Every row gives one point. Any point is a mix of the corners, with weights that add up to 1. It lies inside the corners' shape when no weight is negative. Say inside or outside, and name the corners with a negative weight.
In the rows, zero is written as 128.

Corners:
(1): [ 90 173 152]
(2): [102 124 115]
(3): [ 98 131 171]
(4): [217  96  80]
Points:
[128 123 145] -> inside
[181 101 106] -> outside (1)
[186 101 101] -> outside (1)
[114 134 152] -> inside

Corners:
(1): [ 96 171  91 127  85 120 125  96]
(2): [115 143 103 137 147 122 111 137]
(3): [106 153 118 156  48 132  62 108]
(4): [249  93 103 136 165 106 149 111]
(5): [118 148  93 183 121 160 142 154]
(6): [130 114 100 177 131 157 151 109]
(7): [ 97 160 166 117  80 124 121 112]
(8): [108 173 137 119 128  31 133  89]
(9): [163  90 106 137  93  74 128 157]
Points:
[147 110 108 144 105  97 131 137] -> inside
[120 146 121 141  88 120 119 116] -> outside (2)
[129 148 118 131 109 108 128 108] -> inside
[113 157 121 138 112 112 116 109] -> outside (9)
[173 122 108 144 114  98 124  99] -> outside (2, 5, 7)

Corners:
(1): [103 121 153 143 104  84 160 113 132 135 144 131]
(2): [ 97 117  84 116 166 135 121 172 211 119 117 126]
(3): [117 107 122 132 115 152 175 133 121  77 117 146]
(4): [109 114 128  94  94 158 126 101 106 156 149 133]
(5): [122 113 143 108 139 113 167 145 106 164 107 116]
(6): [117 106  84 112 125 135 155 145 164  89 132  85]
(7): [156  99 142 156 172 133 131  95 135 130 116 132]
(8): [146 117 129 112 152  31 137 139 141 139  47  99]
(9): [101 143 139 185 131 113 106 130 122 169 151 131]
(10): [105 140 157 127 104 124 111 129 136  97 151 116]
(11): [112 206 155 146  96  79 148  96  94 125 150 107]
(12): [249  83 114 104 130 165 107 131 101 182 140 177]
(13): [123  92 138 124  97 163 135 136 157 165 125 110]
Points:
[117 137 133 139 121 111 137 124 126 136 134 119] -> inside
[141 114 129 129 124 145 135 130 127 137 135 144] -> outside (6, 8)
[129 127 140 134 125 115 136 131 132 147 124 127] -> outside (4, 6)
[146  88 127 106 132 146 114 127 122 161 121 121] -> outside (1, 2, 3, 11)
[ 97 130 131 112 132  55 176 156 158 102  70  79] -> outside (4, 7, 9, 12)
[113 117 106 120 146 131 129 148 171 126 122 125] -> inside
[114 141 137 122 129  83 135 155 147 149 119 103] -> outside (3, 4, 7)
[130 119 133 131 119 131 145 124 129 127 125 126] -> inside

Corners:
(1): [132 105 110 122 120 149  96 132 139  47 100  77  80 127 103  74  80  67
  93 128]
(2): [176 155 112  46  75 109  59 163 152 109 146 170 169 117 117  89 183  76
 206  60]
(3): [100 169  88 152  70 166 141 138 138 147 137  89 127  74 175 175 169  91
  95 112]
(4): [164 135  90 157 118  85 173 172 172 119 159 127 138 110 123 117 135  71
 190  94]
(5): [137 131 173 144 155  78  70  62 150 154  85  96 163  94  94  98 134  76
 117  79]
(6): [109 116 110 152 186 162 154 173 144 127 144 127  66 160 117 179 146 135
 141 129]
(7): [ 74  85  67  88 125  99 137 183 170  82 104  88  97 102 114  65 104  66
  89  88]
(8): [106 142 152 130  67  55 166 157  91 143  71  84 154 152 112 108 170 201
 191 187]
(9): [203 119 154 173 178 147  67  42 150 174 163 124 185  72 179  70 149 174
 172  76]
(10): [152  85 144 122 149 153 116  74 167 109 149  87 178 105 171  61 116 108
  58 181]
(11): [ 61 115 152 161 213  77 146 158 111  68 124 112  69 168 163 118 128 153
  85 115]
(12): [150 188  35 137 188 148 148 173 125  92 177 170 191  49 170  74 126  93
 187 159]
(13): [147  39 132 127 183 100  87 154 131  58 189  89  53  89 111  46 135  93
  69 156]
(14): [101  86 160 111 110 150 152  64 153 155  92 182  99 162 103 114 155 157
 164 139]
(15): [177 121  97 146 115 121  97 152 170 156 184 151  56 117  93 168  71 144
 134  46]
(16): [166  89  88 100  77 155 123  65 104 157  81 160 136 116 150 182 165 199
 147 140]
(17): [154 100 126  81  78 159 155 178 128  89  99 170 152  70 171 121  95 185
 196 107]
(18): [136 191 145  79 169  97 135  88  89 168 133 103 152 104 150 187 170 113
 206  49]
(19): [114  74 139  47  81 109  61  66 188  53 113  99 137  95  98  98 162 149
 168  69]
(20): [ 96 116 150 101 158 145 104  85 177 147  64 136  55 112 175 171 102 165
 149 104]
(21): [106 227  58  76  63 143 187 169 123 115  58 112 150  72 153 157 210 130
 113  89]
Points:
[132  96 156 135 114 127 102  94 157 126 114 126 118 145 132 128 120 152
 137 113] -> outside (7, 12, 13, 18, 21)
[108 127 128 131 155 110 133 136 131 103 121 118 110 126 148 118 140 136
 119 110] -> inside
[130 131 116 125 129 124 131 132 134 130 116 121 121 110 141 125 137 128
 139 114] -> outside (19)
[132 126 116 122 137 119 127 135 140 106 128 121 122 112 136 113 132 117
 146 108] -> inside
[130 120 122 132 139 128 127 122 149 120 129 116 124 102 141 109 129 127
 137 107] -> outside (2, 16)
[141 109 127 119 136 116 109 116 140 115 134 127 129 107 132  98 130 118
 149 116] -> outside (6, 21)
[137 123 124 104 109 123 129 120 147 125 100 124 133 119 132 128 139 139
 155  92] -> outside (3, 12, 13)
[112 156 132 135 137 104 123 135 133 152 113  96  81 130 127 146 161 101
 121  79] -> outside (10, 12, 16, 17, 19)
[125 104 104 113 132 129 134 164 127  85 112 140 122 115 121  86 119 121
 105 157] -> outside (3, 4, 9, 18, 19, 20)

Corners:
(1): [ 35 227 139 136 142 158  79 118 109  81  90 107 112 137 156 165 113 112
 128 173]
(2): [119  88 149 178 110 171 152 135 156  83 130 133  72 139 120 151 190 100
  89 165]
(3): [ 91 132  65 124 139 128 133 162 142 180 124 136 142 163 122 124 220 145
 188 164]
(4): [162 155 170  89  39 126 181 141 138 111 104  95 108  74 164  95 138 199
 125 181]
(5): [106  82  99 141  85 150  16 150 124 190 127 124 160  84 104  87  55 198
 134 160]
(6): [119 112 109  98 162 175 121 127 116 127  89 171 118  74 197  92 144 189
 174 141]
(7): [  7  82 127 101 110 152  36 113 153 177  90 190 122 119 133 132  49 130
 126 106]
(8): [158  97 118 176 153 107 193 158 123 101  93 126 143 143 131  98 186 189
 115 110]
(9): [174 149 166 162 168 156 148 150 149 105 134 144  56 105 197 139 173 130
  92  83]
(10): [100  52 204 101 159 161 104 137 134 135  65 138 115  99 200  53  77 122
 110 149]
(11): [ 86  55 169 153 169 217 180 109 165 147 104 140  66 168 185 204 136 164
 175  72]
(12): [160  99 120 147 142 181 137 137  71 110 106 163 133 162 157 149  84 170
 154 118]
(13): [160 128 112  67 105 149 164 150 122  51 135 121  73  89 186 116 153  67
 104 127]
(14): [148  95 133 175 115 122 160  80 153 116 126 139 182 158 164 124 144 154
 157 146]
(15): [135 140 134 115 156 146 154 131 116  80 184 131  85 147 168  99 139 135
  69 138]
(16): [ 99 149 156 116  94 150 117 105  70  81 138 110 142  92 105 141 219 129
 101 146]
(17): [117 169  92 129 149  30 117 118  95 185  82 100  91  73  66 110 112 121
 116 122]
(18): [128  73 120 114 152 142  59  93  64  48  76 139 121 165 191  66 131 122
 119 140]
(19): [162 139 111 110 185 168  61 123 161 118 127 125 102 134 121  48 128 105
 165 144]
(20): [122  76 141 189 114 120 159 116  54  70 180 131 129 170 113 115 139 105
 170  92]
(21): [147 108 134 110 181  75 120 150 131  76 123 123  78 120 108 132 123 120
 122 129]
Points:
[101 136 137  96 128 160  75 122 135 117 101 142 127  97 172  85 143 156
 129 181] -> outside (8, 11, 12, 13, 17, 20)
[115  97 129 128 124 155 119 129 129 111 115 137 122 135 156 108 123 145
 144 146] -> outside (9, 16, 17)
[135 121 127 132 133 136 135 132 117 107 121 123 108 121 142 114 146 137
 130 139] -> outside (7)
[129 132 138 131 146 135 140 127 119 103 117 124 105 134 147 120 161 135
 137 148] -> outside (5, 7, 8, 13)
[128 100 138 142 138 141 115 127 123 124 121 135 116 134 135 109 131 145
 130 127] -> outside (1, 6, 13)

Corners:
(1): [138 126 153 158  80 165 147 190 110 175 163 138  76 103 167 178 166 120
 119 157]
(2): [100  86 115 178 193 187 113 190  90 196 168 119 123 103 166 150 155  97
 177 221]
(3): [ 86 183 146 120  91 121  99 130 115  87  93  83 100 157 100  82 113 154
 169  97]
(4): [ 49 121 149 169 195 166 158 138  96 175 156 143  90 193 140 150 126 133
 153 156]
(5): [151 106 186  75  91 151 137 149 118 183  69 123  78  98 124 100 143 171
 183 163]
(6): [190 162  83  98 131 221  71  50 178  72 132  73 134 158 123 100 113 153
 159  80]
(7): [ 78 155  99 154 124 187 113 111 110 116  89 168 129  82 145  90  96 184
 136 108]
(8): [118 102 147 112  93 165  92 141 179 126 148 110 138 132 138 108 170 176
 100 125]
(9): [ 74 185 122  78  87  91 154 116 206 190 110 163  62 155 163 104 167 204
 158 142]
(10): [ 84 132 162 127 141  89 143 226 170 132 128 198 153 163 155 135 188  87
 114 224]
(11): [158 184 118 157 172 117 148 123 172 179 107 109 134 175 112 121 177 185
 135 214]
(12): [190 102  94 144 142 137  90 156 185 114 129 135 138  88 111 157 160 151
 147 163]
(13): [ 89  94 102  79 167 154 124 198 119 175 167 158 137 151 183 158 116 104
 125 191]
(14): [ 87 187 100 101 109 135 132 142 121 178 149 139 122 145  86 103 181 212
 192 168]
(15): [ 79 131 180 168  92 172 127 134 148  81 158 147 123 107 114 105 101 155
 104 160]
(16): [ 32  78  72  86  78 191 102  99  56  33 170 127 133  66 149 149 169  98
  95  79]
(17): [ 68 131 113 147 103 220  64  56 109  54 179  88 116 209 100 126 127  98
  77 113]
(18): [ 97 184 126 141 185 203 175 104 119 187 122 102 121  92  97 104 104  94
  97 113]
(19): [153  91 142 153 169 219 139 127 168  65 115 119  68 159 111  80 192 138
  83 171]
(20): [117 175 172  86 148 178  86 187 123  83  98  84 113 113 143 148 200 109
 122 181]
(21): [ 78  77 116 128 118 165 143 184 146  72  78 136 128 130 157 158 160  93
 116 179]
Points:
[116 138 122 131 132 156 121 135 139 130 132 123 119 138 130 131 156 142
 127 160] -> inside
[ 99 139 120 111 130 150 121 135 128 122 124 135 106 128 136 131 152 133
 120 139] -> outside (2, 6, 8, 14, 15, 21)
[125 114 118 131 141 177 118 148 130 131 132 124 126 126 136 140 160 128
 125 162] -> outside (3, 9, 15)
[107 141 129 134 136 165 123 137 127 128 132 124 110 122 130 123 157 136
 136 158] -> outside (8, 13, 21)
[122 154 128 123 100 157 104 120 146 114 125 119 108 126 127 107 154 166
 141 134] -> outside (4, 13, 18, 21)
[112 120  99 113 105 141 105 133 140 141 135 138 126 134 146 134 145 159
 157 137] -> outside (15, 18, 19, 20)

Corners:
(1): [161 136 107  95 117 197 172 102 154 150 119 113 153 149 102 111 117 143
  95  97]
(2): [144 145 157 136 118 155 168 104 122 115 151 212 171 162 109  87 135 147
 155 136]
(3): [ 54 122 127 103 115 152  78 143 150 169 137  85 135 127 160 146 167 117
 151 115]
(4): [ 93 107 134 106 113  91  79  99 150 142  10 112 121 184 123 138 149 126
 123 135]
(5): [140 111 118 134 130 117 114 167  84 106 123  90  95 118 117 157 151 115
  83 122]
(6): [106 110 123 114 107 120 159 129 122 137 157 126 142 157 128 141 134 132
 117 142]
(7): [138 135 146 135 107 160 157 138 149 119 163 100 144 125 128 134 113 107
  99 115]
(8): [ 16 139 146 119 159 105 124 115 145 132  99 105 138 106 122 140 156 114
 142 129]
(9): [135 145 124 100 107 152 139 121 156 117 165 125  93 133 121  94 141 117
 135 109]
(10): [135 137 142 118 151 142 125 121 134 128 168 134 128 125 116 134 159 117
 124 230]
(11): [103 136 145 178 116 136 142 208 120 147 138 177 129 133 102 123 134 108
 136 134]
(12): [130 158 105 130 127  99 166 139  79 107 130 137 114 112 100 113  49  78
  52 117]
(13): [137  17 131 140 125 141 118 111 141 130 159 102 152 125 130  83 107 121
  99 127]
(14): [156 150 133 126  74 103 119  91 139 136 148 132 160 111 111 138 148 118
 139 124]
(15): [138 128 134 103 139 103 147  95 124 125  82 121 122 120 151 128 165 107
 140 104]
(16): [ 87 138 144 101 145 120 139 110 136 169 150  86 100  96 111 120 106 154
 114 120]
(17): [127 136 134 104 148 134 158 249 141 130 169  71 192 117 109 123  90 133
 105 123]
(18): [154 163 113 185 140 118 129 105 125 102  63 113 137 105 126 132  20 146
 121  94]
(19): [151 139 126 104 147 136 140 106 142 118 157 157 123 141 104 162 148 115
 152 113]
(20): [127 135 148 162 156 104 134 111 125 132 125 101 153 164 117 124 109 119
 148 133]
(21): [159 132 118 122 144 126 157  92 140 144 136 224 167 156 127  58 152 125
  83 126]
Points:
[117 127 131 124 127 130 134 137 133 134 135 114 143 133 125 128 124 124
 123 124] -> inside
[124 124 135 126 141 111 141 108 131 124 133 125 146 123 120 119 106 120
 113 139] -> outside (1, 3, 5, 9, 11)
[142 141 132 139 126 135 136 128 133 137 121 138 153 149 117 127 117 141
 126 115] -> outside (8, 9, 10, 12, 13, 15)
[123 134 137 128 131 132 138 123 130 129 139 137 141 135 117 121 132 122
 127 144] -> inside
[122 126 127 127 129 122 127 124 124 130 123 122 120 129 122 133 139 114
 115 128] -> outside (2, 17)
[108 147 137 127 145 126 145 146 124 136 152 125 121 119 116 127 122 124
 124 129] -> outside (1, 4, 13, 14)
[124 124 133 127 128 144 141 139 143 129 124 121 149 145 125 120 128 127
 127 109] -> outside (10, 12, 14, 16)
[131 136 135 143 138 125 136 133 129 126 125 137 145 127 106 124 110 125
 114 136] -> outside (3, 6, 9, 15)

Corners:
(1): [152 122  90 124  57  75  51 162 129 141 159 167  98  58 156 199 138  93
 155  77]
(2): [104  72 132 147 124 118 141 109 126 116 103 131 169 136 161 173 209 154
  97 110]
(3): [152 116 111 189 122  87 125 151 164 120 107  59 152  61  77 192 107 157
 160 153]
(4): [103 108 125 130 104  94 156  87  98 177  77 169  57 186  49  83 149 120
 112  83]
(5): [159 125 207 230 151 139 176 177 233 149 158  95 163 118  87 144 191 141
  88 149]
(6): [142 167 153  79  87 156 105 119  91  67  90 134 147 206 105 118 125 112
 131 197]
(7): [ 86 139  77  97 143 159  67  91 126  48 150 131 109  84  61 138 150 103
  91 116]
(8): [151 130  90 166 100  94 141 172 210 120 123 116 111  85 106 135 194 135
 145  69]
(9): [ 83 133 128 121  77 180 113 180 123 116 104 170 132  83 171 120 116 130
 151 145]
(10): [102 103  79 106 136  74 146 152 119 171 134 164 116 112  80 126  91 105
  81 166]
(11): [109 154 159 182 121 171 149 198 152  86 145 113 143 181 180 152 177 169
  57 121]
(12): [ 86 150 158 118 143  97 123 132 158  91  78 129 139  95 143 178 161 171
  60 153]
(13): [ 98 149 138  92  56 127  67 108  58 131 147 133 149 160 171 111 215 142
 188 154]
(14): [104 112 120  95 110 131  74 169 101 149  67 122 147 131 129 142 181  97
 187 118]
(15): [116  96 181 113 142 149 181  74 216 134 142 120  72 107  75 114 112 138
  98  72]
(16): [127  95 168 174 142  26 139  50 146 122 101  81  86 139 112  87 107 164
  72  96]
(17): [110 118 128 217  98 101  61 144 205  80 158  44 186  70 129 215 126 156
 165 178]
(18): [108 134 116 106  81 154 113 120 147 175  98 128 150 129 135 175  88  98
  85 122]
(19): [179 114 128 131 154 101 126 112 132 195 154 161 123 174 183  96 142 104
 166 105]
(20): [133  84 132 145 130  92  98 122 128 180  92 158  90 135 163 132 171 175
  57 133]
(21): [146 136 167 170 129 144 173  95 197  81 113  51  98  85 142 184 115  89
 145 163]
Points:
[134 118 135 148 107 122 122 147 143 145 132 130 129 127 136 137 160 129
 151 133] -> outside (7, 12, 16, 18)
[118 121 120 125 108 119 114 124 141 126 116 128 119 116 127 143 138 127
 122 120] -> outside (5)
[119 113 130 164 129  98 136 132 150 133 115 114 124 121 114 129 159 144
 120 128] -> outside (1, 6, 15, 18)
[118 116 158 148 124 114 156 106 161 142 118 126 112 151 125 115 139 143
  93 122] -> outside (1, 3, 7, 14)

Corners:
(1): [126 142 156  75 155 110 130 109  79  65 140 114 154  51 138 133  92  92
 111  74]
(2): [151 114 155 139 166 132 135  93  53 105  64 108  90  84 107 219 187 134
 130 160]
(3): [ 97 166 165 167 125  95 111 103 101 100  57 103 123 100  33 211 133  97
 107 171]
(4): [165 145 123 137 139 135  82 140  99 127  64 112 104 148 158 146 123 115
 124 128]
(5): [109 217 130  81 153 193  88 118  61 194 103  91  76  94  62  63 107 129
 135 191]
(6): [158  92 119  95  98  87 159 146  91 210 150 124  71  97  98 128 115 121
  92 203]
(7): [121 164 149 173 107 155 159 161 128 159 125  87  75 159  84 187 181 117
 120 143]
(8): [ 79 195 167  85 106 160 143 114 148 179 134 154 132 162 140 168 155 144
 114 113]
(9): [146 177 120  73 127 141 142  81 121  83 129 100 182 126  97 146 121  69
 129 166]
(10): [ 87 123 172 121 143 145 145 134 158  53  57 124 183  81 159 174 121  76
 108 162]
(11): [203 158 191 194  54 225  65  77 125  96  55 172 115 154 143  67 147  64
 144 175]
(12): [127 138  81  75 190  63 156  80 122  92  72  95 172 115 146  72 112 151
  91 134]
(13): [151 141 147 132 115 141 106  97 136 189 158 171 154 158 141  94 186  94
 119 139]
(14): [149 108 167  89 175 127 148 104 124  65 115  91 212 160 126  93 100 149
 104 160]
(15): [ 98 135  89 150  76  52 150 190 127 124 129 137 163 109 129 202 192 140
  79  61]
(16): [148 140 152 124 141  94 135 168 126 176 172 127 141 104  87 180 103 143
  81 202]
(17): [170  54 150 151  79  86  91  53 176 142  89 137 175 125 107 185 190  95
 174 126]
(18): [ 53 199 116 136 195 120 149  89  92  79 121 106 203 174 130  89 100 171
 111 144]
(19): [108 118  64 130  45 136  98 211 147 169 179 175  87 152 151  83 140 141
  61  86]
(20): [ 54 157 128 151  71 135 125 203 177  76 106 198 129 166 140 182 151 104
 121  67]
(21): [137 148 126 100 110 108 105 181 149 110 138 102 148 140 187 103 187 117
 100 146]
Points:
[120 147 130 104 152 119 137 112 107 128 113 107 145 119 110 137 126 130
 110 147] -> outside (11, 20, 21)
[132 143 137 123 124 130 121 119 111 133 111 122 132 122 120 134 145 122
 112 146] -> outside (20)
[128 151 137 125 125 131 118 124 117 128 114 124 138 132 127 123 143 119
 114 149] -> inside
[131 138 143 135 113 130 114 124 124 127 103 131 133 126 123 136 146 114
 117 140] -> outside (9)
[121 152 131 116 124 125 126 121 123 118 113 124 146 127 113 135 125 112
 112 139] -> outside (2, 21)

Corners:
(1): [ 57 115 165 149 109 164 207 168  90  63 124 169 172 130 190 117 102 164
 148 154]
(2): [154 138 147  97 141 133 197 149 198 161  81 122 115 157 146 182  97 156
 149 181]
(3): [151 145 124 138 160  96  94  68  90  89  79 180  87  80 157 107 203  96
 130  92]
(4): [ 51 128  94 198 142 122 152  90 105 157 111  63  95 212 127 157 146 148
 125 116]
(5): [160  99 105 165 191 124 182 187  76 148  80 151 188 199  99 115  76 138
 173  90]
(6): [154 152 183 167 158 175 159 116 155 185  70 135 189 157 121 104 164  75
  59 102]
(7): [109 124  84  76 207  90 122 193 151  89 153 104 190 128 206  79 158 128
  71 104]
(8): [118 141 165 185 168 106 124  85 161 145 153 126 117  72 170  96  90  97
 160 114]
(9): [ 29 148 121 169 111 142 164 180 141  97 114  76 176 198 200 187 102 189
 148 107]
(10): [ 99 109 136 111 120 167 162  97 144 180 117 129 166 246  75 177 138 143
 178  78]
(11): [ 56 175 177 168 109 155 142  94 139 124  65 146 214  96  96 175  87  84
 171 143]
(12): [176 124 128  75 191 116 112  80 179 110 202 101 120 103 181  74 112 173
  81  99]
(13): [160 141  83 180  79  82 117 134  97 153 155  99  50 105  90  87 147 155
  93 111]
(14): [114 163 121 115 143 104 156 143  82 180  69 163 163 133 169 145 177 149
  94  94]
(15): [172 111 159  84 115 143 111  63 110 162 169 118 110 215 129 151 107 165
 118 149]
(16): [137 131 202  71 130 144 185 133  57 104 161  68  98 226 128 132  75 129
 116 158]
(17): [150 110 120 133  94  78 118  95 128 143 102  89  90 182  94 112 157 194
 184 107]
(18): [230 103 193  64 182  93 166 131 117 134 175  37 123 188  72 182 169 101
  48 180]
(19): [144 217 182 125 107  57 141 126 189  82 144 149 126  81  96 143  84  84
 131 195]
(20): [102 128 196 140 198 137 108 161 129  51 170 134 158 120 121 108  65 133
 111 148]
(21): [173 178 161  92 181 143  98 164 104 130 183  85 160 107  59 107 186 134
 135 157]
Points:
[119 146 141 128 129 113 133 121 115 122 125 119 126 139 129 140 139 135
 130 133] -> outside (5, 6, 12)
[146 134 171 127 169 140 145 130 128 146 127  97 153 162 114 137 115 137
 116 137] -> outside (1, 3, 7, 10, 13, 19)
[136 140 144 130 145 110 135 126 126 124 129 111 132 135 129 122 133 137
 126 131] -> outside (10)
[128 120 137 132 150 127 146 143 108 132 144  91 126 173 143 120 124 165
 111 127] -> outside (3, 10, 11, 19)
[149 139 149 128 134 114 143 131 123 126 135 125 123 146 120 123 123 140
 128 129] -> outside (4, 7, 11)
[140 138 150 118 146 119 139 118 122 126 134 123 132 144 127 124 127 129
 119 133] -> outside (9)
[127 128 144 130 137 120 155 125 130 136 127 101 133 175 129 135 115 144
 122 129] -> outside (3, 21)
[146 146 140 114 143 131 140 140 126 136 119 127 169 138 112 132 147 134
 129 128] -> outside (4, 8, 16, 20)

Corners:
(1): [116 114  97 135 121 128 163   7 156 128 124 159  86 162  99 141 131 108
 127 148]
(2): [133 122 170 144 125 149 116 157 102 141 115 136 137 140 109 135 130 134
 172 139]
(3): [114 140 114 138 140 141 139 153 114 136 108 119 125 108 139 147 120 111
 150 130]
(4): [113 137 137 110 147 119 143 144 146 133  96 132 159 150 112 128 106 122
 149 125]
(5): [123 132 114  87 122 164 141 117 140 133 204 146  86 111 115 130  91  92
 127 114]
(6): [111 151 119 144 128 123 141 123 145 129 105 114 126 132 132  97 123 123
 147 149]
(7): [136 129 153 111 142 134 132 164 127 123 112 128 132 131 128 126 113 131
 148  93]
(8): [106 135 119 143 139 164  74 157 139 154 130 132 146 118 144 135 107 127
 155  55]
(9): [124 124 101 114  92 146 124  98 114 124 142 149 104  82 101  92  96 104
 153 152]
(10): [ 83 142 115 123 139 171 122 120  88 156 158 157 117 105 153 116 100 122
  86 153]
(11): [108  72 101 136  86 135 136 108 139 141 118  97 117 127 108 126  86 149
 149 132]
(12): [138  97 110  69 114 143  99 138 133 146 147 121 111 112 120 132 105 121
 155 119]
(13): [126 135 160 142 130  81 139 146 106 145 149 136 149 123  69 128 126 109
 165 142]
(14): [156 132 137 123 139 143  96 155 143 144 109  99 128 126 109 139 104 120
 149 110]
(15): [110 128 118 141 134 127 141 140 163 143 122 123 111 128 108 112 134 114
 119 127]
(16): [155 143 122 152 112 113 153 147 111 119  95 109 164 147  97 143 141 131
 161 130]
(17): [104 143 133 139 124 147 113 147 141 161 129 133 121  90 125 133  97 172
 162 126]
(18): [104 107 129 132  97 127 124 124 151 104 109 134 121 123 151 158 130 132
 140 130]
(19): [217 120 110 143 102 110 146 138 162 134  93 141 104 158 123 141 130 113
 150 138]
(20): [123  99 112 123 136 131 154 129 143  62 123 142 126 153 126 141 123 114
 128 111]
(21): [174 123 165 150 131 122 133 147 136 123 127 128 171 121 113 146 142 114
 164 117]
Points:
[136 119 137 126 123 120 127 134 150 120 113 142 129 134 117 126 126 126
 161 117] -> outside (3, 5, 10, 11, 14, 16)
[121 120 123 125 118 140 130 124 117 123 135 124 130 122 117 131 113 119
 148 122] -> outside (4, 15, 17, 19)
[127 126 126 128 124 141 128 130 133 131 121 130 123 128 121 128 115 123
 146 127] -> outside (13)
[141 125 132 145 128 130 130 131 142 119  96 125 144 140 120 141 124 128
 158 113] -> outside (5, 10, 12, 13, 15)
